Each row of a before or after table is a point. One or more steps were done to the points. Then noise was added and the rows were shuffled. The steps act on columns, c1 being the first. Name the steps. A step turns or swaps two columns, mirrors them in a line or flattens them onto one, adds a multiple of one to another, or multiplies or shifts one. Angles are multiples of 10 degrees, from the lower column toward the higher: turns from -170 to 170, lines from 10 to 170 but not 90. Use the fewest steps. Two steps may share a column if one is a turn and the other turns, adds or multiplies; they go together, in the order done. Otherwise the lowest column goes first.
In the rows, 128 means zero.

Before, 8 rows:
[[139 126]
 [119 127]
 [123 131]
 [ 88 109]
 [120 152]
 [131 130]
 [141 132]
 [128 112]]
After, 8 rows:
[[167 133]
 [112 129]
 [129 107]
 [101 125]
 [104 160]
 [138 131]
 [163 127]
 [  9 104]]
Steps: multiply c1 by 3; multiply c2 by 1.3

Before, 8 rows:
[[168 130 148 127]
 [145 111 118 141]
 [135 145 118 134]
 [121 131 173 146]
 [135 147 109 135]
 [137 137 113 143]
 [132 108 116 130]
 [118 125 138 130]]
After (8 x 4):
[[150 146 109 133]
 [179 111 119 142]
 [155 136 111 145]
 [108 132 173 147]
 [ 97 126 138 131]
 [248 131 147 126]
 [148 144 117 132]
 [140 109 115 131]]
Steps: multiply c1 by 3

Before:
[[147 144 118  95 155 151  94 130 155]
 [113 145 159 140 157 107 135 126 144]
 [174 134 104 125  88 146 154 163 115]
 [100 143 117 121 130 122 103 129 151]
 [122  81 148 163 121 109 144 101 154]
 [112 124 165 120 138 118 100 142 124]
 [167 151 110 122  97 156 142 124  81]
 [144 105 124 141 129  83 128 115 134]
 [116 137 152  88 130 114 123 118 147]
 [183 176 124 124  81 151 116 140 117]]
After, 10 rows:
[[170 140 149 121  88 146 154 161 116]
 [183  93 160 121  77 155 117 140 117]
 [109  94 115 162 154 104 134 128 142]
 [119 104 116   9 133 108 123 117 143]
 [112 110  97 103 137 116  98 143 124]
 [149 123 150  30 155 151  95 131 154]
 [123 156  85 232 123 108 142 100 152]
 [143 148 117 170 130  79 131 115 135]
 [ 98 127 148 110 128 119 101 129 152]
 [169 120 158 109  97 154 144 127  83]]
Steps: turn c2 and c3 by 140 degrees; multiply c4 by 3

Before, 13 rows:
[[144 156 125 107 108 135  92 135  73 178  86 183]
 [143 122 158 136 172 141 157 145 166 129 128 123]
 [ 88 112 131 145 174 149 145  97 170 120 148 111]
 [ 93 133 172  86 146 108 132 120 112 145 131 128]
 [124 169 137 110 149  87  97 120 113 182  77 174]
 [116 128 153 134 165  96 116 122  99 157 152 167]
 [119 142 122 142 148 109 159 132 121  96 109 129]
 [153 130 128 126 141 110  77 141 116 108  86 129]
 [150 150 132 131 149 114 116 118  86 175  96 112]
 [141 134 152 122 100  86 114 102 112 174 110 157]
 [135 130 102  99 133  93 112 145 112 183 115 147]
 [127  92 136 106 195 126 161  87 145 108 127 143]
 [ 97  65 143 159 185 141 165 134 152 134 100 114]]
After, 13 rows:
[[140 133 156 117  99 135 111 102 142  86 109 134]
 [140 121 117 141 169  89 116 145 121 100 131  95]
 [116 128 138 138 164 105  63 122 150  91 151 144]
 [ 89 111 117 155 172  98 115  97 115 127 146  95]
 [ 97  65 125 175 184  76 109 134 122 113  99 111]
 [135 129 190  81 132 123  85 144 138 121 115 135]
 [118 142 104 146 150  82 109 134 130 149 109 132]
 [146 156 173  97 107 171 133 135 157 108  85 160]
 [155 132 111 125 143 158  77 142 132 139  85 142]
 [148 150 169 134 147 120  90 117 131 101  97 174]
 [126  93 106  91 196  64  83  86 133 131 128 107]
 [ 94 132 119  63 147 107  97 119 129  82 133 142]
 [125 169 170  99 152 125  60 120 150  93  76 126]]
Steps: turn c3 and c10 by -120 degrees; multiply c4 by 1.6; add -1 times c5 to c6; turn c6 and c7 by 60 degrees; turn c9 and c12 by -110 degrees; multiply c9 by 0.4

Before:
[[142 139 138  82 149 134 136 156 116 102 141 163 123 104 114 131 138 148]
 [105 128 176 135 177 156 104 103 132 105 126 158 115 135 158 157 126 160]
 [ 95 150 151  76 144 145  80 140 146 110 127 152 132 142 101 111  66 122]
 [118 149 150 153 144 115 162 133 121 103 205 183 104  70  96  64 144  93]
 [125 113 133  96 131 156 112 113 171  80 141 136  96 151 165 124 110  65]
 [ 95 168  98 152 149 160 137 164 133 126 134 104 159 115 119 136 173 106]
 [180  93 101 107 125 113 145  94 203 192 148 131 109 138 104  75 165 121]
 [ 90 151 108 129 153 141 116 126 111 139 123 121 141 102 102  74 144 124]]
After, 8 rows:
[[149 138 140 124 150 132 134  98 127 165 141 157 123 105 120 130 138 149]
 [ 91 152 106 136 152 144 119 112 124 121 122 117 141 103 150  91 145 123]
 [ 90 168  99 133 148 160 136  94 141 104 134 129 160 115 116 136 172 106]
 [104 151 154 136 147 144  81 102 155 152 128 148 134 140 143 116  67 121]
 [183  95 102 119 124 114 147 139 200 131 149  64 109 136 169  91 168 123]
 [132 114 133 125 129 155 111 164 171 134 139 178  99 153 111 127 111  65]
 [110 131 177 128 178 157 103 167 158 157 127 151 116 131 121 149 128 159]
 [115 150 150 130 142 115 162 103 130 183 204 153 103  70 152  83 145  94]]
Steps: flatten c1 and c4 onto the line at 170 degrees; add 0.5 times c5 to c9; turn c8 and c15 by -140 degrees; turn c10 and c12 by -90 degrees; multiply c16 by 0.7

Before, 12 rows:
[[ 72 116 126 122 112  87 106 196 170  97 109 140 133 162 123 179 141 120
  113 142  81 122 134  85]
 [122 134 102 108 112 144 100 112 134 139 154 115 167 157 133 107 124 135
  112  85 113 129 107 134]
 [132 142 129 140 100 144 125  92 137 138 160 107 141 138  81 131 139 121
  103 120 131 152 156 123]
 [111  94 154 104 114 152 112 175 145 105 105 125 132 135 149 182 162 107
  122 180 104 124 128  96]
 [145 103 164  82 124 102 111 152 162  78 107 123 141 149 117 197 151  62
  118 143 100 112 129  91]
 [175 115 126 166 146 130 116 129 118 196 103 150 129 159  98  96  64 102
  172 134 207 108 159  93]
 [167 131 144 138 126 128 131 101 110 139 159 155 118 178 102 103  94 131
  146 158 156  95 134  97]
 [134 132 156 123 135 105 128 171 143  67  92 132 171 131 136 163 152 105
  117 162 107 145 110  66]
 [146 151 131 129 142 170 115 108 102 157 140 141 146 167  79 157 126 140
   82  88 127 130 115 138]
 [148 111  93 132  97 120  97 121 119 156 151 161 142 148 105 119 133 141
   67 109 159 131 123 134]
 [189 119  88 169 169 147 144 122 148 154 157 145  83 160 113  96  62 104
  147 144 185 124 141  92]
 [122 132  93 112 110 118 161 110  92 171 124 153 156 164 121 155 141 113
  110 107 129 138 131 134]]
After (12 x 24):
[[ 93 114 116 135 126 129 130 119  71 117 146 156 140 178 101 103  96  95
  145 159 156 132  96  96]
 [117 118 102 122 134 107 128 152 166 180 104 131  75 131 137 164 152 144
  118 161 106 105 168  66]
 [108 110 132 115 141 170 115 109  51  98 127 139 114 167  79 158 126 130
   82  88 128 140 121 138]
 [ 75 122 172 165 170 147 144 145 116 110 163 145 177 161 113  95  63 125
  146 144 185 104  98  92]
 [134 110 133 127 101 143 124 118  72 117 160 108 119 139  82 131 139 151
  103 119 131 120  83 124]
 [113 161  78 109 123 103 110 150 156 175 127 123 105 148 118 196 151 112
  117 143  99  63 138  92]
 [ 95 116 135 165 147 131 116 158 101  60 101 150 138 161  99  96  64 108
  171 135 206 102  93  94]
 [183 142 125 131 111  87 105 171 169 157 132 140 118 162 123 179 141 123
  113 142  83 118 182  85]
 [145 158  89 130 114 152 111 160 175 151 116 125 120 135 148 181 160 124
  122 179 105 106 163  96]
 [134 146 158 114 110 118 160 115  92  81 107 154 107 165 122 155 142 139
  109 108 129 114 117 134]
 [128 145 151 110 112 144 100 101 125 111 153 116  92 157 133 106 123 128
  111  85 114 134 135 133]
 [109 149 157 143  97 119  98 123  85  99 144 161 119 149 105 119 133 130
   68 109 158 139 123 132]]
Steps: turn c1 and c23 by -160 degrees; turn c8 and c23 by 40 degrees; turn c2 and c4 by -40 degrees; turn c2 and c3 by 160 degrees; turn c9 and c11 by 30 degrees; add 1 times c15 to c9; turn c10 and c13 by 170 degrees; swap c18 and c22

Before (11 x 48):
[[ 96 155 106 137 105 127  98  98 190  96 114 172 100 135 132 145  80 135
  115 138 162 163  74 126  84 105 163 168  90  86 104 119 167 117 117 116
  140  81 101 128 117 128 115 126 161 125 100 123]
 [152 149 135 160 172 162 109 161 110 135 169 121 176 155 120  91 118 176
  144 111 119 153 154 127 190 170 127 102 131 133 132 128 129 126 193 157
  148 104  98 133 157  73 132 181 115  90 166 110]
 [128 183 129 128  90 106  91 100 154 111 160 102 139 127 117 130 100 157
   94 152 148 193 126 108 103 152 138 119 125 107 102 143 147  70 126 145
  166 104 141 149 123 148 110 175 150 124  83 113]
 [ 89 139  75 105  99 154 120 143 156  85 109 155  88 135 128 126  97 113
  134 165 129 133  97 149 161  76 155 136  81 125  93 113 162  96  86  72
  136 125 140 102  94 109 100 115 136 123 126 139]
 [119 134  81 131 103 147 140 119 149 116  79 176 108 108 138 155  53  93
  110 138 144 168 112 149 128 104 148 154  69  89 112 148 169 115  89  75
  125 118 150 101  79 110  82 100 161 132 150 144]
 [123 121 178 109 163 162 142 165 117 149 154 102 162 107 132 116 125 143
  123 107  93 161 108 131 163 140 181 126 117 178 129 107 139 100 139 136
  146 148 138 153 145  96 135 154 124  73 166 111]
 [146 129 140 113 152 147 191 144 116  99 151 110 160 117 123 114 109 137
  135 133  98 134 102 140 158 106 147 149 135 157 132 115 135 133 118 137
  126 172 135  97 126 104 111 112 128  60 131 153]
 [139 135 119 119 157 173 127 155 121 139 164  97 151 139 142  92 133 166
  130  93  71 130 155 117 146 165 128  93 125 119 143 134  92 121 167 146
  122 101 123 150 148  77 145 150 139  31 156  87]
 [123 127 161  90 165 162 141 174  89 110 131 112 163  99  93 120 113 163
  152 120  85 153 130 115 147 158 154  86 132 158 117 119 140 131 146 159
  106 133 132 127 135  68 131 121 106  76 130 126]
 [123 138 123  99 136 108 138 143 138  97 112 178  97 101 157 131  77  96
  120 142 122 138  97  98 133 102 145 138  89 126 118 102 141  84 121  77
  132 148 116 114  89 115  88  90 125 107 127 165]
 [128 120 159  80 156 148 139 166 112 148 144 111 143 135 126 115 105 155
  168 122  97 137 123 156 147 155 138 112 140 170 147 144 130  96 128 152
  121 153 116 125 142 112 153 135 127  74 159 176]]
After:
[[125 123 133 104  85 127 168 101 152 112 161 104 140 126 119 133 151 162
   94  94 153 191 125 122 103 156 137 122 124  85 101 141 154  72 128 146
  138 100 146 151 119 147 106 132 150 120  80 112]
 [ 93  94 105  72 108 126 162  99 189  95 114 175  99 130 131 146 149 132
  117 120 162 163  76 112  80  99 161 171  92  92 105 121 161 116 119 117
  103  83  96 129 125 128 124 131 159 122 105 122]
 [120  74  82  66 106 151 120 121 152 118  80 174 109 109 131 152 177  93
  108 139 143 170 109  74 128 107 144 153  75 104 112 147 169 113  83  75
   97 117 153 102  76 110 143 128 166 130 148 145]
 [ 84  80  73 160 102 164 153 140 154  85 114 152  85 132 125 127 198 109
  131 127 130 135  99 100 160  76 156 138  78 119  94 116 162  91  84  77
  132 122 136 104  93 107 148 134 139 123 129 138]
 [122  61 179 171 161 128 113 164 116 156 156 100 154 112 128 117 171 141
  125 168  89 162 111 134 166 142 184 121 120 151 127 108 136 100 138 137
  183 149 136 156 144  97 133 126 124  78 166 105]
 [148  89 137  45 171 126 147 163 110 132 168 113 170 156 120  89  77 180
  143 169 120 154 150 133 193 172 125 100 129 115 137 130 128 126 194 156
  145 104  98 132 157  73 125 127 109  90 163 111]
 [141  77 117 158 161 113 120 155 130 135 163 100 155 136 140  88 140 172
  129 185  67 128 156 141 147 167 125  91 124 132 140 134  90 120 167 145
  122  98 129 149 150  80 117 132 135  33 157  86]
 [127  59 163 220 154 132 120 159 108 149 146 108 139 133 122 118 249 153
  164 148  96 130 127 152 150 158 141 114 137 160 149 144 130  92 134 146
  151 158 113 124 146 115 160 129 129  74 163 175]
 [118  75 127 163 137 134 121 148 138  94 110 177 100 100 157 125 226  94
  118 109 124 134  99  93 135 100 139 135  88 122 118 105 143  84 123  72
  133 150 110 121  91 114  97 131 122 105 132 160]
 [148  74 144 148 150 162  73 139 115  92 156 104 160 117 122 114 169 137
  135 143  92 132 101 106 151 109 144 150 139 147 129 111 128 135 114 133
  149 179 138 102 126 103 136 130 127  61 134 156]
 [121  67 159 203 166 143 120 168  93 105 131 110 161  94  97 122 214 169
  153 165  81 156 126 137 151 157 154  85 133 165 118 120 139 126 144 160
  133 137 133 126 131  64 117 131 103  82 129 128]]
Steps: shift c2 by -60; multiply c4 by 3; turn c4 and c17 by -140 degrees; turn c6 and c20 by 120 degrees; turn c6 and c7 by -160 degrees; mirror c24 and c43 in the line at 50 degrees; turn c30 and c37 by 50 degrees; multiply c44 by 0
